Every row gives one point. The points of each table are mixes of a few directions, plus a little noise. Count the directions of each table, and those that both share. Where both have some left over, give the other angles between the two spaces (their principal angles), to ten degrees, smallest first.
(in the rows, 128 means zero)

First (6 x 2):
[[187 151]
 [107 120]
 [121 125]
 [ 62 102]
 [180 149]
 [112 121]]
Second (6 x 2):
[[168 144]
 [190 153]
 [109 120]
 [ 94 114]
 [141 133]
 [ 65 103]]
Directions: first 1, second 1, shared 1

First (8 x 4):
[[179 132  33 178]
 [127 132 129 129]
 [116 181 122 150]
 [108 162 146 131]
 [124 137 130 130]
 [118 129 145 120]
 [129  36 174  71]
 [121 115 147 114]]
Second (6 x 4):
[[151 154 192  75]
 [104 102 118 180]
 [169 144 110 117]
 [110 109 121 164]
 [109 111  69 159]
 [125 147 157  73]]
Directions: first 2, second 3, shared 1; angles 90

First (9 x 8):
[[ 87  95 137 168 129  88  75 161]
 [169 161 119  88 127 167 180  95]
 [170 162 119  87 127 168 182  94]
 [114 117 131 142 128 114 110 139]
 [109 113 132 146 128 110 104 143]
 [187 176 115  70 127 185 204  80]
 [ 65  77 142 189 129  67  47 179]
 [123 124 129 133 128 123 122 132]
 [128 128 128 128 128 128 127 128]]
Second (10 x 8):
[[153 139 129  84  97 179 166  96]
 [ 97  98 139 190 190  45  56 179]
 [157  79 172 115 135 114 164 138]
 [188 108 138 100 113 165 139 105]
 [136 141 131 113 127 135 171 120]
 [115 154 124 109 173 128  96 116]
 [102 141 105 130  83 157 105 119]
 [ 98 109 144 167 183  61  91 166]
 [ 75 148 107 128  56 156 149 124]
 [160 162  92 143 124 141 141 118]]
Directions: first 1, second 5, shared 1

First (7 x 9):
[[114 112 140 115  93 163 167 212 103]
 [135 135  56 204 158 130 120 117 164]
 [190 185 178 116  69 145 131 181 104]
 [110 113 139 103 143 120 124 103 125]
 [103  97  91 158 161  78 102  62 153]
 [116 113 157 100 103 125 139 153 108]
 [129 140 133 101 169 135 111  71 138]]
Second (8 x 9):
[[ 98  90 120 137 103 124 152 179 115]
 [141 148 140 108 153 124 107  77 136]
 [112 104 106 159  97 141 159 203 119]
 [129 116 133 145  91 102 130 154 119]
 [ 83  82 102 138 120 156 169 197 118]
 [199 203 133 149 134 130  93  85 147]
 [ 93 104 161  57 178 108 107  38 127]
 [169 177 128 133 149 140 106  91 143]]
Directions: first 4, second 3, shared 3

First (11 x 12):
[[124 133 142 131 148 123 157 118 103 108 106 109]
 [115 120 159 135 145 121 155 119 118 122 122 118]
 [137 135  98 126 111 145 102 137 139 109 115 140]
 [182 102 148 162  76 133  99 137 165 164 124 170]
 [200 128 115 153  86 134 109 134 129 139  94 147]
 [ 72  83 197 129 136 107 130 126 180 198 214 150]
 [150 139 118 125 130 118 135 125 108 140 124 116]
 [108 154 131 119 180 123 187 109  64  66  77  76]
 [116 171  85  86 173 104 158 119  65 131 140  73]
 [144 133  44 110  65 158  25 163 195 152 172 183]
 [ 61 110 170 132 157 141 151 121 144  80 120 126]]
Second (11 x 12):
[[ 80 129  55  66 128 158 106  98 192  76  76 177]
 [ 86 145 113 152 119 120  47 173 150 159 154 155]
 [168 123 147 142 121 119 155 114 112 136 106 124]
 [110 131 167 163 137 131 124 163  99 118 180  95]
 [ 79 134 129 109 156 123 120 155 112 146 220  87]
 [170 121 149 145 119 119 146 124 112 143 111 121]
 [ 89 150 117 127 132 139 159  76 141  52  75 172]
 [204  60 123  78 119 185 162 134 146  82  83  75]
 [143 134 148 153 122 123 147 112 116 113  98 141]
 [166 126 119 139 111  93  74 162 132 233 147 135]
 [114 155 143 135 145  94 165  98  96 147 155 129]]
Directions: first 4, second 5, shared 2; angles 30, 70

First (9 x 18):
[[161 203 101 168 122 130  55 184 184 157 180 153 121 194 116  60 117  79]
 [126 116 129 108 109 123 161 108 104 110 122  96 144  78 145 134 131 153]
 [161 142 120 132 127 100 152 112 132 103 107 113 112 109 150  79 104  93]
 [147 151 173  86 109  95 120 111 102 123 136 155 145  94 116 194 132 155]
 [ 97 167 164 124 120 137  76 143 124 173 164 190 146 147  90 190 151 142]
 [142 136 146 140 157  96 150  94 127 118  79 163  85 133 131 108 101  66]
 [121  45  65 116 110 189 131 178 138 111 167  24 174 135 144 134 160 228]
 [153 117 150 118 149  98 145 102 121 106  90 148 102 126 128 143 109 107]
 [ 44  74 103 164 149 185 164 118 120 153 106 111 123 135 132 110 148 128]]
Second (8 x 18):
[[ 78 123 163  97 152 176 153 181 127  82 156 119 158 163 119 109 176 146]
 [129 115 120 122  90 118 137 125  97 166 117  89 135 110 130 105 137 141]
 [ 98 177 139 110 104 132 142  96  89 146 137 155 137  97 103 127 197 105]
 [181  75  74 190 187  99 131 131 193 117 101 131 118 166 156  93  27 115]
 [130 168 147 112  97 132 122 134  95 116 140 139 118 132 116 174 153 147]
 [182 158  90 202 175 145  66 116 159 172 107 201  69 180  96 192  80 182]
 [ 94 100 155  86 111 122 104  94 145 147 129 102 137  51 148 122 139  87]
 [132 108 135 106 108 100 169 146 120  78 136  89 152 126 157 103 114 102]]
Directions: first 5, second 6, shared 0; angles 30, 30, 40, 40, 80

First (11 x 24):
[[102 148 157 169 145 144 140 170 117 138 160 127 138 107 125 152 155 134
  116 133 105  62 179  98]
 [155 150 103  74 196 159 144 201 122 142 164 194 109 186 108  64  80 127
  119 180 123 103 175 148]
 [163 121 155 117 113 155 132 140 149 108 133 156 147 119 186  94 147 135
  112 124 120  97 106 152]
 [ 82 134 134 182 114 103 126 106 114 136 124  86 135 100 102 186 146 132
  135 110 121 122 148  90]
 [136 146 180  98 188 141  89 177 115 135 141  93  57  80 163 116 216  79
   87 165 137 103  77 153]
 [185 118 154 112 130 151 107 148 168  89 125 175 134 110 249  61 144 114
   78 153 115 100  79 159]
 [ 92 119  36 138 118  68 126  64 121 138  91 122 126 181  52 156  29 137
  160 128 140 223 154  92]
 [147 123 120  90 127 140 138 128 126 131 126 139 126 152 111 108 116 132
  145 123 142 144 116 154]
 [106 111  94 133  69 113 163  69 116 142 109 110 167 160  44 169  87 166
  194  71 145 178 146 120]
 [117 120 129 183  89 118 135 106 147 109 122 139 173 113 162 147 117 147
  121 111 106 108 148  98]
 [119 120 142 110 120 115 108  97 114 137 107  70  96 103 108 155 171 109
  141 110 153 167  75 143]]
Second (8 x 24):
[[110 123  96 143  99 122 160 105 121 137 128 138 165 161  73 149  79 160
  165 102 126 141 173 109]
 [133 111  84 165 107  80  96  77 165  92  88 151 141 128 195 119  74 122
   96 146 115 172 109 103]
 [123 120 159 145 106 117 106 102 131 119 110  83 117  80 159 154 183 113
  119 110 134 135  78 130]
 [121 149 153  87 175 154 134 176  92 162 157 102  85 129  73 130 171 113
  141 138 144 108 133 148]
 [114 117  85 160 111  80 105  76 145 113  92 124 130 130 143 143  84 123
  118 134 125 180 119 101]
 [165 144 140  83 183 171 136 203 130 131 164 181 113 151 153  64 126 121
  104 170 120  79 146 157]
 [102 106 135 179  43 111 148  58 131 120 104  90 181 106 109 190 136 160
  166  58 129 145 123 106]
 [158 154 168  62 200 189 140 226 108 151 181 154  90 140 120  74 169 112
  115 166 131  64 141 171]]
Directions: first 5, second 4, shared 4

First (8 x 32):
[[112 130  93  89 174 143 205 151 117  64 103 168 100  35 114 126 210 128
  127  38  79 119 124 249 142 146 128  93 196 136 102 178]
 [136 146 121 137 111 138 126 114 141 115 140 105 116 131 125 133 136 124
  123 119 144 116 145 142 134 155 127 108 130 142 116 130]
 [142 138 127 150 100 128 112 123 143 139 155 101 120 156 135 124 119 128
  115 171 153 113 144 112 134 142 141 111 105 136 113 108]
 [131 120 138 137 121 119 111 132 127 151 135 126 137 151 135 123 106 131
  127 165 135 132 124  93 124 112 134 141 107 121 134 111]
 [114 126 141 108 147 132 117 108 115 121  90 141 149 120 116 148 111 123
  154  63 117 154 113 113 112 119  93 163 147 121 164 150]
 [116 107 136 114 151 117 132 143 110 141 109 158 144 121 130 124 119 132
  137 129 107 145 106 113 120  95 125 155 130 111 146 129]
 [137 136 128 142 109 129 116 122 138 134 144 109 124 147 131 127 120 127
  121 152 145 120 139 116 131 139 134 119 114 134 120 116]
 [136 122 138 146 110 117 105 132 132 158 147 117 135 163 139 120 102 131
  121 188 144 126 129  85 127 115 141 135  96 123 128 101]]
Second (10 x 32):
[[131 152 140 122 133 116 157 124 123 111 150 129 114 140 185 151  89  60
  104 112 117 135 128 120 114 133 102 133 111 142 132 117]
 [119 132 103 111 107 109 126 119 125 134 102 147 143 130 112 114 142 169
  141 137 108 137 134 138 126 119 125 118 134 135 122 136]
 [128 145 127 119 126 113 145 121 125 119 132 134 125 136 157 138 108  99
  119 121 116 136 131 128 119 127 114 128 122 139 130 124]
 [127  93 122 153 145 156  69 130 139 158 110  94 146 115  24  92 178 212
  184 153 184 115 122 149 162 128 220 130 159  92 145 151]
 [118 126  97 106  95 108 126 123 122 137  92 162 145 125 110 110 157 192
  135 140  89 136 134 133 124 115 102 112 132 141 107 134]
 [140  78 154 174 161 189  74 151 142 152 141  84 125 105  49 114 169 173
  154 139 197  97 115 124 162 138 194 139 147  85 137 135]
 [136 118 146 139 134 146 134 142 128 125 143 127 116 121 144 141 126 110
  108 120 128 118 125 112 126 133 104 131 121 125 119 117]
 [128 154 132 115 124 108 162 122 123 110 142 138 118 140 187 149  91  68
  102 114 106 139 131 121 110 128  91 129 111 148 127 116]
 [124 154 122 117 128 104 144 113 125 118 132 127 127 142 155 134 100  90
  128 123 124 142 133 138 119 129 133 131 123 139 142 129]
 [131 129 135 128 125 131 142 135 127 121 136 138 120 126 154 138 120 111
  107 121 114 125 128 116 120 128  96 128 120 135 118 118]]
Directions: first 3, second 3, shared 0; angles 70, 80, 90
